Each row of a before or after table is a point. One or more steps were done to the points. Then noise was added and the rows were shuffled. The steps act on how far a point lies along the listed directions, d1 being the first. Name the steps. A step turns or swaps two directions, mirrors them in a line or flattens them onto one, adds a multiple of one to another, or multiplies one. Angles are multiples of 10 degrees, from the lower direction toward the higher: turns from -170 to 170, lines from 10 to 170 but not 90. Use the fewest steps. Two steps may share a direction if one is a turn and the other turns, adds or multiplies; they go together, in the order done. Otherwise the lowest direction goes first.
In the rows, zero is written as 128.

Directions:
(1): [153 116  59]
(2): [174 186 134]
(3): [ 75 173 100]
Before (12 x 3):
[[143 159 118]
 [105 176 157]
 [116 172 123]
 [148 160 171]
 [143 120 115]
 [133 121 170]
 [133 123 135]
 [175 155 131]
 [108 121 135]
 [122 158 140]
 [133 181 120]
 [122 112 106]]
After (12 x 3):
[[235 199 146]
 [131 125 135]
 [160 105 145]
 [181 213 126]
 [180 194  98]
 [180 170 114]
 [ 76  97 124]
 [207 237 108]
 [105  82 116]
 [216 248 159]
 [208 168  94]
 [118 142 142]]
Steps: mirror d1 and d3 in the line at 60 degrees; multiply d2 by 3

Directions:
(1): [ 79 114 136 161  40 114 174  97]
(2): [141 130  62 168 135 203 126  74]
Before (10 x 8):
[[125 111  93 145  88 183 125  78]
 [172 167  49 128 204 249  51  99]
 [ 88 130 158 129  67 109 139 119]
 [123 160 119 128 171 116  92 150]
 [146 125 157 108 148 113 135 181]
 [187 140 109 127 229 143  72 146]
 [152 104 100 117 187 173  91 112]
 [ 93 135  46 177  52 215 135  57]
 [177 145 120  69 216 137  77 171]
 [103 115 100 138  85 152 153  91]]
After (10 x 8):
[[131 115 179  75 121  89 107 163]
 [119 157  93 150 161 146  98 123]
 [105 118 159  88 107  87 139 153]
 [185 134  89 144 218 163  77 125]
 [173 143  60 118 191 201  90 111]
 [178 172 140  52 238 149  31 193]
 [153 103 122  93 197 146  88 140]
 [104 144 197  47 113  43 100 221]
 [ 90 128 154 134  64 114 140 114]
 [140 124  99 158 125 177 149 118]]
Steps: mirror d1 and d2 in the line at 160 degrees

Directions:
(1): [180 132  60  90 126  88  92  74 177 110 182]
(2): [120 107  35 145  86  97 107 182  72 109  92]
Before (14 x 11):
[[107 124 236 130 179 205 180 121 153 163 140]
 [ 65 101 131 183  99 161 158 243  49 140  33]
 [ 69 141 204 166 134 161 142 160 111 145  81]
 [131 110  77 141 101 121  94 131 114 120 125]
 [143 115 103 101 113 111 105 141 141 115 139]
 [153 119 104 118 138  93 124  83 163 112 153]
 [115 131 119 141 143 132 145 145 111 145 125]
 [159 127 163 113 148 147 142  84 185 132 152]
 [148 150 184  94 161 160 137  63 208 145 168]
 [154 171 178  97 166 136 139  51 212 132 180]
 [127 135 154 143 125 121 125 124 136 132 108]
 [110 106 216 137 164 172 147 117 159 148 136]
 [119 149 212 132 151 156 156 125 146 150 151]
 [118  88  98 146 124 112 121 157  50 112  71]]
After (14 x 11):
[[130 132 155 144 128 120 128 118 141 128 108]
 [ 90 116 229 145 165 205 184 154 118 161 115]
 [129 140 127 125 152 131 142 117 138 145 149]
 [117 101  86 150 114  94 135 155  98 116  96]
 [177 152 178  74 173 146 127  34 247 143 204]
 [178 112 119  93 163 104 110  49 151 113 158]
 [108 105 147 157 119 152 154 178  97 132  79]
 [ 78 120 154 169 112 170 158 193  79 146  59]
 [139 112  98 108 111 112 107 155 131 117 125]
 [ 90  97 208 154 147 178 148 146 125 145 111]
 [ 65 133 141 174 108 144 159 204  64 129  53]
 [148 116  79 128 111 115  89 102 139 122 146]
 [ 98 145 207 152 137 160 163 161 117 147 121]
 [112 155 224 129 159 158 131  94 181 146 140]]
Steps: swap d1 and d2

Directions:
(1): [109  58  83 208 160 159 163 181 170 131 200  95 101 119  81 144  87 109]
(2): [ 78 177 128 158 119 173 172  85 124 131 196 241 152 106 163 101  96 130]
(3): [185 124 162 102  65 178  70 147 103  88 184 105 200 123 105 112  69  77]
(4): [ 42  93 163 185  95  61  63 113 140  69 143 131 154 181 159 170 128 132]
(5): [160 109 120 108 150 114 100 143  95  62 128 222  77  78  81 211 147  99]
(6): [110 113 113 175  52 164 159 129  78  80 120  89 112  60 156 102 224 109]
Before (14 x 18):
[[ 31 127 149 178 121  60 140 107 133 118  70 141  70 161 187 177 235 158]
 [114 196 161 113  24 158 143  81  96 157  91  51 197 143 225  51 169 156]
 [ 73 155 117 126 192 101 169  92 182 192  72 137  87 164 134 131 136 162]
 [114 132 116 190 132 179 180 146 138 159 168 140 131  80 122  97 125 119]
 [137 124 125 157  73 168 177 169  95 121 133  86 155  86 133 101 155 101]
 [ 75 113  94 158 169  93 149 130 109 114  80 171  77  85 148 200 233 161]
 [ 62 105 102 214 106 145 163 116 134 123 178 112 125 112 149 110 154 131]
 [109  72 102 165 118 145 170 165 160 139 178  95 135 115 109 118 126 110]
 [ 63 144 175  94 134  64  89  94 132  95  84 178 133 158 205 140 132 164]
 [131 121 117 144 139 142 121 112 126 107 168 174 116  99  67 190  94 126]
 [100 141 142 110  91 146 123  74  58  73 137 238 132  59 146 136 160 103]
 [121 139 141 130 114 108 141  91 110 127 120 174 145 117 147  93 148 131]
 [ 81 137 138 134 122 174 132 116 129  97 192 242 143 122 149 156 115 122]
 [169 166 131 114 137 134 141 127 127 164 130 124 175 159 130 100  57 116]]
After (14 x 18):
[[ 75 156 132 107 189  59 116  99 133 164  54 174 124 161 172 176 181 191]
 [ 77 182 132 100 155 161 168  91 133 158 137 249 119 128 173 138 143 161]
 [ 76 120 131 196 142 114 134 129 128 109 147 202 108  90 129 169 155 124]
 [ 94 131 128 150 140 100 160  91 141 158 134 148 143 146 150  88 128 148]
 [ 90  97 154 175  95  90 100 166 126  88 147 139 172 151 125 171 103 104]
 [ 85 148 142 119 213  69 159 122 193 214  84 147  82 215 146 162 122 178]
 [147 176 133  94 115 135 120  73  95 120 111 183 119  92 111 162 146 143]
 [117 161 131  78 187 135 181 123 175 207 100 113 127 153 178  67  85 179]
 [129  78 120 126 135 109 119 153 139  84 161 177 118 109  91 185 131 101]
 [157 132 103 173 102 167 175 149 105 125 144 103 138  95 122 102 115  96]
 [ 55  91 120 220 111 141 147 148 195 169 204  34 177 198 160 108  52 144]
 [ 81 112 109 167 183  93 124 110 158 124 167 206  93 137 111 187 109 138]
 [ 82 134  80 158 174 140 208 112 165 172  85 121  55 106 121 128 179 140]
 [ 40 173 161 108 129  95 129  34 119 160 110 202 167 161 198  93 122 162]]
Steps: turn d1 and d5 by 80 degrees; add -0.7 times d2 to d3; turn d4 and d6 by -110 degrees

Directions:
(1): [179  99 181  97  94 126 167  49 173 125  89  95 160 141 121 123 196  90
  70  79  60  62 114  93]
(2): [119  91 106 139 115 132  72 175 142  28  59  71 133 143 149 223 135 123
 132 125  78 169  67 157]
(3): [214 119  85 165  88 197 155  92 155  83  93 141  73 102 128 163  80 102
 159 164 203  88 133  69]
(4): [ 88 114 184 137 145 125 179  82 162 114 130  77 121 107 103 120  22 118
 210  89 114  89 112 215]
Before (11 x 24):
[[ 57 121 177  99 151  78 102 148 115 152 152 104 185 155 141 111 136 132
  130  99  50 166  99 203]
 [144 118 150 152 121 150 167 112 141 114 114 117 112 112 128 145  91 139
  160 118 140 124 113 152]
 [124 193 158 115 168 114 198 101 117 249 213 188 147 107 116  38 107 160
  120 126 182  97 197 105]
 [135 114 112 146 123 149 152 116 130  98 113 105 107 108 115 161  73 109
  170 134 128 119 114 141]
 [153 129 115 122 130 132 106 138 122 107 128 105 124 131 142 151 137 124
  114 135 125 147 119 117]
 [165 126  68 140 120 149  76 153  94 116 135 181 107 127 128 151 140 123
  107 186 176 170 122  89]
 [ 81 132 139 102 145  79 114 169 112 144 137 131 147 131 123 122 154 125
  132 110  89 156 132 162]
 [136 132 109 171 122 151 126 142 114 114 125 127 109 112 127 146  88 135
  180 141 162 123 137 122]
 [117 128 138 149 150 137 149 120 127  90 115 111 105 103 135 137  64 124
  157 137 136 134 129 142]
 [116 159 124 137 146 153 162 122 127 174 158 151  88 106 121  91  63 152
  185 147 164 106 166 146]
 [136 131 107 138 142 138 106 139 127 107 127 129  97 138 133 148 103 131
  141 153 153 157 124 148]]
After (11 x 24):
[[106 143 128 129 147 123 160 121 103 169 167 135 120 109 108 100  89 128
  160 132 136 124 148 144]
 [109 137 158 142 140 129 165 125 121 157 149 135 120 115 127 109  99 156
  154 115 139 137 130 164]
 [ 59 125 139 113 166  82  71 216 126  85  99  71 189 149 156 201 155 166
  106 101  45 200  77 184]
 [ 57 150 120 119 162 113  96 193 107 144 143 124 126 134 142 128 115 170
  156 137  98 175 131 183]
 [138 148 114 127 146 130 117 130 116 151 152 154 104 140 127 112 121 137
  120 151 164 151 148 131]
 [100 152 125 149 143 116 120 152  90 169 162 148 134 125 122 100 124 152
  153 131 143 139 155 127]
 [175  99 102 158  91 177 117 121 151  53  81 108 100 118 149 194  61  99
  178 160 149 130  88 127]
 [155 114  93 136 108 140 119 149 137  81  86 128 103 112 129 177 121 100
  157 142 140 134 119 113]
 [166 136 123 118 130 135 134 110 122 140 151 125 120 123 132 121 134 121
  110 135 143 127 140 101]
 [ 97 150 137 138 163 121 149 132 107 133 148 137 110 105 134 105  76 139
  144 141 143 148 153 138]
 [152 136 104 110 129 118  91 134  87 167 161 189 138 141 121 104 190 125
   64 159 141 158 136  85]]
Steps: turn d1 and d4 by 30 degrees; turn d2 and d3 by 130 degrees

Directions:
(1): [149 113 115  81 126 105 114  92 195 132 148 157 148 159 152 117 114  86
 156 119 146 129 155 197 100  97 176 135 156  67 130  94 188 118 118 131
 216 249 149 196 118 174  90 115 170 103 126 155  94 110 155 107 154 157
  97  86 219 108 113 164  87 135 109 103]
(2): [127 124 155 118 121 159 193 149 104 203 138  91 126  85  77 208 148 213
 185 152  87 119 166 152 135  92 112 172 206 167 149 134 124 132 134 131
  82 151  94 161 155 131 154 119 181  98  70 168  91 172  86 184 104 134
 162  80 174 134 128 184 163 136 106  74]
(3): [ 77  70 119 126 141 126 190 136 122 148 156 105 125  68 202  73 138 158
  86 103  70 119 125 123 141 181 153 115 103  97  89 116 117 109 108  93
 106 116 124 192  79  29  61 192 190 165 141 135 172 197 147 142 130 151
 142  80 140 111 115 166  65 122 167 143]
(4): [121 128  71 131 154 142 106  99  44 180 170 205 178 101 127  79 109 187
 200 123 173 129 137 125 109 124  99 186  53 173 108 128 148  61 134  80
 129 104 152 129 129 113 157 123 172 116 145 173 110  58 152 191 168 111
  69 144 121 113 141 100  93 187 149  97]
(5): [ 91 131 119 117  98 145 113 142 149 105  89 121 182 173  69  91 125  89
 137  80 115 100 126 168 200 240 152 141 121  94 109  88  87 137 180  86
  43 156 138 142 104 168 141 158 156 137  41 170 138 114  96 149 131 107
  95 152 125  53 175 125 162 153  71 146]
Before (12 x 64):
[[152 164 118 140 114 114  86 118 121 102 113 157 128 160 125 108 107  90
  136 111 151 156 114 135 124 133 130 119 104 138 133 109 136 115 136 126
  158 132 139 103 142 161 143 112  99 116 129 124 120  83 146 115 126 119
  110 152 113 134 116 117 113 129 122 129]
 [135 139 102 168 142 151 110 137  66 147 135 164 143 101 119 127 113 183
  165 158 168 121 113  98 125 121  72 156  79 179 121 149 117 112 134  99
   90  60 134  87 149 130 164 112 105 128 139 141 130  78 123 164 149  98
  111 163 106 139 142  94 128 178 139 116]
 [ 73 130 122 142 129 141 126 128 128  88 101 108 148 158 133  85 145 109
   89 103 112  98  97  98 187 249 130 114  83  91 110 108  69 129 169 100
   38  83 127 109  95 114 126 180 135 167  99 125 182 156 115 139 119  94
  127 176  77  90 155 106 137 132 117 175]
 [110 114 136 113  91 113 154 141 156 118 113 117 123 138 151 100 131 100
  111  97 126  99 130 169 137 193 165 113 140  86 109  99 102 135 139 127
  100 175 148 170 112 126 102 164 171 129  98 140 140 157 138 129 135 143
  117 117 155 112 127 157 105 125 125 155]
 [102 120 110 156 154 143 142 134  47 160 140 114 145 112 127 107 138 181
  148 119 133 133 124  83 128 145  97 160  90 194 105 153 100 105 122  87
   72  70 103 101 129  80 140 132 136 137 134 149 154 101 130 172 126 106
  115 141  84 125 137 110 127 158 151 125]
 [142 163 102 151 130 158 103 115  51 156 135 170 150 104  63 140 129 180
  201 150 151 122 128 111 127 125  75 178  92 213 127 155 109 117 138 111
   89  53 144  81 161 148 193  85 128 109 117 154 105  76 111 183 142  88
  115 171  92 130 140 105 154 166 135  92]
 [143 140 106 120 125 108  88 104 144  99 130 148 150 184 127  98 116  68
  118 123 174 135 116 146 116 138 150 133 123 109 133 108 117 119 134 118
  160 133 148 138 116 173 119 118 112 124 133 140 111  63 130 103 128 115
   93 156 128 111 131 109 123 136 118 134]
 [119 147  86 149 149 127 119 111  70 149 144 151 125  98 144 111 119 161
  128 132 162 138 128  95 106 123  88 152  68 174 108 144 105  87 115 124
  117  66 124  80 135  83 136 135 123 138 181 131 147 101 146 157 157 104
  112 163  85 127 127 101 121 134 148 119]
 [ 99 110  88 115 156 124 121 116  92 159 169 179 173 120 155  56 114 140
  147  83 144 126 124 147 127 175 151 163  65 112  90 101 137  74 141  91
  122 160 143 168 101 110 110 170 198 132 139 191 121  83 143 163 172 119
   65 127 133  95 145 111  81 177 133 108]
 [125 111 149 117 124 125 139 164 147 132 116  99 121 122 127 130 120 120
  116 125  98 132 128 128 144 155 142 122 146 113 129 102 116 137 127 131
  109 133 135 133 112 111 111 130 122 124 108 125 121 154 113 137 118 128
  144 119 143 123 132 142 132 129 129 131]
 [103 137 152 159 120 127 149 154 126 126 133 106 112 109 135 153 140 142
  103 134 113 129 110  97 123 100 105 108 131 162 131 142 119 148 114 139
  119  93 124 104 134  89 141 107 112 125 144  99 143 150 115 119  99 131
  156 105  90 158 108 120 127 110 142 125]
 [110 119 139 106 120 148 162 138 148 153 120  96 123 131 114 148 126 159
  142 119 106 109 130 150 136 137 158 151 157  95 129 108 125 128 143 118
  112 164 128 170 118 139 133 132 159 115  99 158 115 153 121 132 111 128
  136 104 176 114 125 177 126 132 109 110]]
After (12 x 64):
[[180 147 124 133 129 126  90 117 150 126 129 162 124 147 122 171 108 124
  168 173 181 130 131 144  93  57 107 136 147 134 147 138 167 139 122 144
  180 161 137 112 164 201 144  74  89  98 142 133  93  72 129 112 149 122
  118 135 174 152 119 122 128 154 112 102]
 [100 118 115 130 101 122 143 138 107 127 120 142 138 124 145  75 127 123
  126  93 143  98 119 147 144 208 142 129  94 114  97 106  92 112 145 108
   79 129 154 149 112 108 123 170 170 134 108 147 147 128 142 155 146 124
   99 143 117 109 139 131 103 146 140 158]
 [125 140 139 125 108 135 134 138 137 124 110  97 143 165  81 150 135 109
  123 128 128 120 127 150 152 159 141 144 177 128 142 111  81 143 150 119
   87 124 117 145 127 171 138 128 129 121  75 154 109 112  85 133  95 110
  127 140 130 106 140 139 170 130  95 122]
 [157 159 107 114 134 122 117  97 123 167 146 149 126 127 109 175 117 146
  174 153 172 142 163 149  83  60 108 170 148 155 140 132 146 104 114 154
  169 166 121 112 162 160 144  96 137  97 152 151  91  97 133 149 156 120
  115 131 163 132 117 139 138 131 108  79]
 [109 115  99  87 140 121 121  76 172 136 150 160 173 169 160  93 126 106
  159 111 144 105 144 176 129 168 169 149 120  51 121  78 158  99 148 104
  156 222 147 192 100 162  97 147 203 118 106 171 121 126 150 138 157 130
   91 114 199  84 129 157  83 154 106 114]
 [123 105 130 119 136 117 126 150 133 130 132 124 128 119 153  97 111 117
  115 119 113 137 123 121 131 160 143 123 111 109 117  99 126 118 120 118
  130 123 149 135 102  96 101 134 126 132 132 124 129 137 135 136 135 127
  125 125 137 121 128 128 105 138 146 136]
 [157 134 109 120 154 113  95  94 120 144 151 153 146 163 141 127 121 121
  176 133 180 148 146 133  77  65 130 155 126 150 128 138 173 108 107 123
  198 180 125 126 146 159 126  84 126 100 158 147 106  57 160 127 147 128
   90 124 156 138 116 121 107 154 133  99]
 [104 127 113 137 134 132 117 131 122 104 115 126 119 140 152  85 114 125
   97 106 138 119  90  98 135 168 145 124  72 100 110 121 109 117 140 107
  117  88 147 116 106 109 133 140 106 146 157 118 154 118 149 109 125 110
  116 161 100 122 128 117 106 129 144 154]
 [110 121 138 137 130 116 150 131 143 142 156 129 120 104 161 144 133 140
  119 132 123 129 126 125 100  78 125 117 136 142 127 128 155 131 101 138
  168 145 132 146 127  91 116 103 145 112 154 115 128 145 136 116 116 149
  141  76 136 154  94 142  92 118 149 108]
 [191 171 126 122 120 112  63  90 166  94 123 166 115 170 100 162 119  71
  162 160 173 137 129 146  86  65 124 124 142 139 155 143 161 156 113 170
  212 149 154  92 166 212 150  54  79  95 152 113  87  73 137  88 144 121
  120 155 146 152 109 116 142 124 121 106]
 [143 156 146 134  98 129 130 142 133 125 100 111 119 147  93 157 124 115
  142 118 109 145 131 151 148 139 133 126 163 140 147 107 115 138 146 134
  113 151 113 125 150 165 148 118 121 110  80 140 112 129 110 130 101 124
  144 123 136 130 120 154 144 121  99 114]
 [124 156 104 128 141 139  87 129  74 149 138 180 174 154  79 107 115 136
  176 103 172 127 122 136 137 156 119 175  85 155 118 117 120  95 164 114
   92 138 134 104 142 175 175 131 147 110 111 189  96  43 112 167 157  93
   67 175  99 105 165  78 148 181  99 101]]
Steps: turn d2 and d5 by 150 degrees; turn d1 and d5 by 150 degrees; turn d3 and d4 by 60 degrees
